Each point is reached from the start by the listed moves, each made once or not at all, plus a little noise. Say if it took an odd or an even number of moves. Then give how often each move was made.

Moves:
(1): [ 3.2 -2.2]
(2): [3.1 3.9]
Start: [ 0.9 -1.0]
Points:
[ 0.9 -0.9] => even (0, 0)
[7.0 0.6] => even (1, 1)
[4.0 3.0] => odd (0, 1)

Moves:
(1): [ 4.4  0.3 -0.5  0.0 -0.4 -1.1]
(2): [ 0.4  3.2 -1.3  0.3 -2.0 -1.1]
(3): [ 0.5  1.8  4.1  0.2 -2.6 -2.3]
(4): [-0.2  0.7  2.2  6.0 -0.2  2.8]
Start: [-2.0 -2.1 -1.0  1.8  0.2 -0.4]
Points:
[-2.2 -1.3  1.2  7.7  0.0  2.3] => odd (0, 0, 0, 1)
[ 2.3 -1.1  0.7  7.7 -0.4  1.3] => even (1, 0, 0, 1)
[-1.3  3.5  4.0  8.3 -4.7 -1.0] => odd (0, 1, 1, 1)
[ 3.1  3.9  3.6  8.2 -5.0 -2.0] => even (1, 1, 1, 1)

Moves:
(1): [ 4.3 -0.8 -1.8  1.8  0.5  0.3 -1.9  1.5 -0.8]
(2): [ 0.4  2.4  0.4 -0.2 -1.2 -2.0 -1.3  0.8 -1.1]
(3): [ 2.2 -2.3  2.9  1.5 -1.8 -1.9  1.5 -0.2  1.8]
(4): [-2.3  0.9  0.0  4.1 -0.9 -1.1  2.7  2.4  0.7]
(5): [-0.1  1.5  1.2 -0.8  2.2  1.4  1.0 -1.0 -3.5]
(6): [ 0.3  0.8  1.8 -0.2 -1.0  1.7 -0.3  3.0  0.9]
(7): [ 0.2 -0.3 -2.3 -2.6  1.6 -0.3  4.7  2.6 -1.3]
(8): [-1.7 -0.5  1.9 -1.3  1.2 -2.3 -0.7  3.6 -1.3]
(9): [ 1.9  1.5 -0.6  0.7  4.4  0.0  0.2  1.8  3.7]
Start: [-0.3  1.1 -1.8  0.9 -1.4 -1.1  0.0 -0.7  1.1]
Points:
[-1.6  3.0  4.9  4.0 -1.5 -6.9  3.6  5.3 -2.2] => odd (0, 1, 1, 1, 1, 0, 0, 1, 0)
[ 0.9  5.2 -0.6  1.4  1.2 -3.4  3.9 12.4 -5.5] => odd (1, 1, 0, 1, 1, 1, 1, 1, 0)
[ 0.9  0.5  3.5 -2.8  1.1 -2.9  6.2  7.6 -2.1] => odd (0, 0, 1, 0, 1, 1, 1, 1, 0)
[-1.4 -0.2  2.8  2.3 -2.6 -5.3  8.2 10.9  2.3] => odd (0, 0, 1, 1, 0, 1, 1, 1, 0)
[ 2.8  2.2  3.1  5.9 -1.6 -6.1  1.6  6.3 -3.3] => even (1, 1, 1, 1, 1, 0, 0, 1, 0)
[-1.5  5.8  1.5  3.4  0.7 -4.6  0.3 11.3  3.8] => odd (0, 1, 0, 1, 0, 1, 0, 1, 1)

Moves:
(1): [ 2.4  0.3 -0.9  2.6  0.5 -0.1  1.5  0.3 -1.3  2.8  2.8 -1.8  1.1 -2.4]
(2): [-1.1  3.2  0.8 -0.2 -2.4 -3.2  0.1 -0.3  0.1  1.1 -1.2  0.6  1.1  1.7]
(3): [ 1.7 -3.6  3.8 -0.3 -1.1 -3.5  0.2 -0.6 -0.4  0.0 -0.6 -0.2  3.3 -1.1]
(4): [-1.3 -1.6 -0.4  3.4 -0.2  0.8  0.3 -0.4 -0.7  0.8  1.8 -2.3  0.5 -1.1]
(5): [-2.2  3.6  2.8  2.9  3.3 -0.4 -2.0  3.7  3.3  2.1  2.0  2.4 -0.4 -1.8]
(6): [ 1.7 -1.6  3.5  1.4 -2.3  3.2  0.8  2.0 -0.1  2.4  2.5  2.0  0.6  3.2]
(7): [-3.2  1.1 -0.8 -0.6 -0.1 -0.6  3.9  0.1  0.9  0.5 -0.1 -0.6  3.1 -0.1]
(8): [-0.7  0.3 -3.4 -0.2 -2.8  1.7  0.7  6.2  0.2 -1.6 -1.9 -0.2 -0.8 -2.1]
(9): [ 2.0 -1.6  0.1 -0.1 -1.4  0.9 -1.1  0.5  5.0 -0.6 -0.1  0.4  2.8  0.6]
(10): [-4.0 -3.0  0.7 -2.7 -1.9 -0.7  0.0  1.3 -1.3  4.0  2.0 -0.5 -1.3  1.4]
(11): [ 2.1  0.7 -0.4 -0.5  1.7 -2.1 -0.5  0.9 -0.5 -3.8  4.9 -2.1  1.0  1.0]
(12): [-1.7 -5.0 -2.5  1.3  1.7 -2.7  2.1  1.5  1.5 -3.1  1.6  5.1 -2.5 -2.2]
Start: [-0.9  0.8  1.0 -0.1  0.5 -1.4 -0.3 -1.9 -1.8  0.6  1.6  1.2 -1.4  0.9]
Points:
[ 2.8 -4.8  7.7 10.5  0.3 -8.8  1.1  5.6  5.1  2.0 15.5  5.5  6.0 -1.2] => odd (1, 1, 1, 1, 1, 1, 0, 0, 1, 0, 1, 1)
[-3.2  6.5  3.1  8.7  1.7 -4.2 -0.4  1.3 -0.4  7.3  7.1  0.2  0.9 -2.5] => even (1, 1, 0, 1, 1, 0, 0, 0, 0, 0, 0, 0)
[-10.1   3.2   1.4   3.1  -3.4  -3.2  -1.1   8.5  -0.4   6.9   4.6   1.1
  -2.1  -1.0] => odd (0, 1, 0, 1, 1, 0, 0, 1, 0, 1, 0, 0)
[-0.7 -1.1  3.8  1.7 -3.2 -9.1  2.8 -1.6  2.7 -1.5  6.4 -2.9 10.6  2.0] => even (0, 1, 1, 1, 0, 0, 1, 0, 1, 0, 1, 0)
[-4.0 -4.0 -1.0  5.8 -5.6 -1.8  3.7  7.1 -1.0  0.1  4.6  6.4 -2.6  0.5] => odd (0, 1, 0, 1, 0, 1, 0, 1, 0, 0, 0, 1)
